Each row of a before or after table is a point. One or more steps were done to the points. Then noise was added and the rows were shuffled. The steps act on columns, c1 being the first. What was done? A step turns or swaps two columns, mirrors them in a line or flattens them onto one, adds a multiple of one to another, or multiplies or shifts one. Angles are multiples of 10 degrees, from the lower column toward the higher: turns from -170 to 170, lines from 10 to 170 but not 90. Use the fewest steps. Two steps may share a column if one is a turn and the other turns, adds or multiplies; they go together, in the order done. Otherwise the lowest column goes first.

Before (10 x 3)
[[ 39  -4 -35]
 [ 40 -39 -15]
 [-40 -44 -20]
 [-35 -52  58]
 [ 26 -26   3]
 [ 30   5   4]
 [  2  -1  17]
 [ 22  32  31]
 [-42  -1   5]
 [  4  41 -25]]
After (10 x 3)
[[ -5  43   8]
 [  7 -14 -10]
 [ -7   8   9]
 [-42 -42  53]
 [-20   7  22]
 [ -7 -34   7]
 [ 32   7 -40]
 [ 15  48 -17]
 [ 10  15 -13]
 [ 24 -30 -30]]
Steps: flatten c1 and c3 onto the line at 130 degrees; shift c2 by 10

Before (8 x 9)
[[ -7 -14  -3 -10  -4  49 -40   3  -2]
 [-34 -32 -15  12  -7  28 -34  18 -19]
 [  0  10 -64  18  47 -17  32 -30 -43]
 [ 17 -23  11   1 -20 -31  20  -9  39]
 [-14  12 -23  16 -20  -8 -26 -15  24]
 [ -9  -9  18  20  12  14 -37   7  -6]
 [ -5 -35  -6   3  25 -50   0 -24  45]
 [ 36  -5 -39   9  47 -19  -5  19 -17]]
After (8 x 9)
[[ -9  12  12  -1 -27   8 -22 -27  40]
 [-28 -41 -82  15  25  22 -21 -91 -42]
 [ -1 -37  -8   2 -23 -11   3 -75  45]
 [ 21 -46 -48   9  11  21 -32  61 -18]
 [ 32  -3  -2 -10 -14  89  26   7  -6]
 [ 15  -7 -21  17 -38  70  45  54 -18]
 [ 25 -11  26  19  -7  53  28  22  -9]
 [ 16  23 -28  16   2  32  24 -46  18]]
Steps: mirror c1 and c7 in the line at 150 degrees; turn c2 and c5 by 70 degrees; multiply c3 by 1.3; shift c6 by 40; multiply c8 by 3

Before (13 x 14)
[[ -14  -61    3   52   -9   -7   11  -24  -18   15   16   12   -8   16]
 [ -24    2  -67   30  -74    9   -5   21   -7   -2 -121   -2   -5   -9]
 [ -23 -111   27  -80  -20  -15  -16   11   -2   34   14   -1   27  -83]
 [ -32  -29   11   36   10   30  -22   -2   -3   26    5  -13   43  -46]
 [ -16   -5    7    7    1  -21  -11   -2  -17  -63   -1   24   -1   26]
 [ -26    3  -28   25   -6  -23   17  -19   -1   20  -22  -16  -10    4]
 [   6    5   22   19  -10   29  -17  -11  -26   16    8    3  -10   13]
 [  12    2   28   37    4    5   -4   16  -10  -29  -66  -16    1    3]
 [  14    1   21   10    4   -4   -5   15  -14  -18  -54   83  -18  -29]
 [ -36  -13  -16   46  -30  -18    4   17  -44   25   13  -20  -22  -18]
 [   5    0  -50   42   -5  -22  -23   39  -26   23  -17   -3    2   16]
 [ -13    1   25  -15    6  -13   31  -11 -101   17    5   25   28    8]
 [ -17   12   24   42  -27  -10   11   15  -13   18  -11   17   17   24]]
After (13 x 14)
[[ -15   -7    2    6    1  -20  -13   -2  -18  -64   -2   33    1   27]
 [ -13    0    0  -14    6  -15   31  -11 -102   17    5   26   28    7]
 [ -32  -27    1   36   11   28  -21   -3   -3   26    5  -27   42  -44]
 [ -25    2    0   30  -74   32   -5   21   -8    0 -120   -5   -6  -11]
 [ -19   11   -1   41  -28   -2   12   14  -13   19   -9   24   17   23]
 [ -35  -13   -1   45  -30   -9    5   17  -42   25   13  -25  -21  -17]
 [ -24 -112    1  -80  -20  -10  -17   11   -1   33   14  -26   26  -83]
 [  14    0    0   10    4   -7   -5   16  -15  -17  -55   74  -18  -28]
 [ -27    3    0   25   -6  -22   18  -20    0   21  -21  -15  -11    4]
 [ -14  -61    0   52  -10   -4   12  -23  -17   15   15   17   -9   17]
 [   6    6    0   19   -8   32  -17  -11  -27   16    8    7  -11   13]
 [   5    0    0   41   -5  -22  -23   40  -26   24  -18    2    4   16]
 [  12    1    0   37    4    5   -3   16  -11  -28  -66  -14    1    3]]
Steps: multiply c3 by 0; add -0.3 times c5 to c6; add 0.3 times c14 to c12
